Each row is a point. To make a cloud, some directions were put in groups of two or more. Within a group, all points are equally far from the middle, so they leave a hole (a ring in 2 directions, a hollow ball in 3). The other directions are filled evenly. Then the cloud was stretched, turned, moved and blurred a little. Count the holes, and give their numbers of directions, smallest first.
(in the rows, 128 means zero)

Cloud (14 x 2):
[[ 86 117]
 [189 132]
 [ 88 111]
 [182 154]
 [109  90]
 [166  92]
 [173 163]
 [174 162]
 [ 93 103]
 [137  84]
 [189 129]
 [ 87 113]
 [ 86 116]
 [190 131]]
Holes: 1 (2)

Cloud (20 x 3):
[[184 171 162]
 [164  62 115]
 [ 86  79  79]
 [111 139 168]
 [ 79 134  88]
 [108 158  69]
 [115 119 181]
 [ 73 143 164]
 [147 199 137]
 [189  79 129]
 [ 90 167 134]
 [ 84 149 136]
 [119 119 134]
 [151 174 112]
 [178 166  68]
 [167 131 129]
 [119 157 115]
 [ 97 142  98]
 [102 130  49]
 [180 131 161]]
Holes: 0

Cloud (32 x 4):
[[139  88 113 100]
 [ 50 134 191 165]
 [143  98 126  78]
 [ 93  56 108 116]
 [ 93 209 169  83]
 [ 69 157 142 177]
 [ 63 111 185 191]
 [148 123 108  93]
 [112 112 141 101]
 [111 121 126  93]
 [136 171  93 141]
 [158 171  91 106]
 [ 86 109 102 182]
 [ 65 134 189 103]
 [138 106 120  77]
 [124 166 122 147]
 [142 150 105 103]
 [ 37 138 134 146]
 [ 94 146 160 100]
 [ 93 130 130 128]
 [111 156 123 119]
 [108  65 140 198]
 [ 90 201 144 164]
 [ 90 110 130  97]
 [106 195 168 146]
 [103 179 192 104]
 [109 100  53 116]
 [113 120 154  92]
 [ 38 140 142 189]
 [159 163 136 104]
 [112 132 166 163]
 [134 185 167 117]]
Holes: 0

Cloud (80 x 8):
[[100 109  97 117 152  85 194 111]
 [126 225 159 109 155  77 146 110]
 [ 98 128 177  60 112 114 167 112]
 [ 65 185 160 160 142 191 137 119]
 [ 82  96 155  13 101 146 167 117]
 [120  52 127 142 181  90 132 132]
 [139 114 129 101 154 119 120  77]
 [202 145 112 113 138 142  94  84]
 [106  87 130 113 106 101 123 172]
 [174  95 121 145 178 115 123  97]
 [ 99 143 152 101 160 149 114 114]
 [142  67 160  95  91 183 107 128]
 [144  97 128 146 184 180  82 146]
 [118 149 136 117 162 101 201 149]
 [164 105 123 133 117  82 138 140]
 [154 137  76 114 103 114  44 111]
 [105 159 151  65 171  54 151 126]
 [ 93 165 154 124 138 100  76 102]
 [113  70  88 193 131 134 158 110]
 [130 137 164 176 228 182 143 134]
 [ 70  59 105  72  60 143 147 137]
 [132 183  94  86 121 167 205  92]
 [ 85 102 108  82  68 126 137  71]
 [123  68 142  76  59 134  53  99]
 [134  44 111 166 144 157 152 101]
 [ 70 119 115 127 169 174 152 175]
 [148 131 120 158  67  98 168 159]
 [137 103 146  74 208  97 122 173]
 [120 105 146  56  95 157 161 119]
 [139 121  63 151 109 156 193 104]
 [126  93 167  32 151 141 113 168]
 [130 122 135  77 132  99  44  87]
 [159  99 128 157 126 144 119 148]
 [172 164 129 152 188 121 106 128]
 [147 117 112 116  59 191 115  90]
 [104 148 147  28 107 127  61 159]
 [ 78 110 108 156 125  93 116  86]
 [134  55 184 132 150  98 137 131]
 [156  89 103 141 169 213 142 162]
 [208  86 130 122 113  28 108 115]
 [151  45 203  87 131 145 143 165]
 [144 112 146 105 132 157 142  78]
 [128 101 115 110 136 115 114 138]
 [142  96 196 112 160 142  81 133]
 [158 152  86 127  95 189 155 107]
 [159 181 113 162 173  79 105 114]
 [ 62 141 173 118 163  85 172 161]
 [108 168 115  64 155 161 135 120]
 [112 115 121  42 186 140  74  93]
 [170 110 103 118 140  87 120  97]
 [145 127 104  75 102 114 108 147]
 [148  70 144  55 111  96 161 164]
 [161 119 152  69 154 165 108 111]
 [129 165 118  86 158 169 156 102]
 [155 107  87 118 135 113 163  61]
 [132 112 101 121  96  74 192 121]
 [134  97 125  93 186 123 149 154]
 [104  53 177 103 137 107 203 145]
 [153 122 165 130 220 111  77 109]
 [ 83  72 122  63  73 133 140 101]
 [ 91 181  96 105 140 105 166 123]
 [107 185 170  29 122  83 163 131]
 [120 159 125 116 170 189 144 152]
 [138 110 185 133 138 136 126 144]
 [111 114 139  87 102 145 199 145]
 [116 169 152 134 189 112 149  97]
 [193 116 141 117 147  58 136 115]
 [147 107 133 103 112 179  59  61]
 [120  49  91 129 195 138 122 150]
 [183  54 156 140 170 102  81 121]
 [ 57 154 141 124 158 126 158 141]
 [ 85 119  97 115  75 157 210 146]
 [160  69 103  84  70 141 111 126]
 [121 177 101  82 102 121 150  93]
 [154  85 142 132  76 164 102 138]
 [157  32 161  90 122 146 162 137]
 [194  96 163 124 172 125 104 141]
 [127 126 138  68 121 133  49 114]
 [152 123 147 145 128  14 177 132]
 [122 143 158  85 123 102  71 175]]
Holes: 0
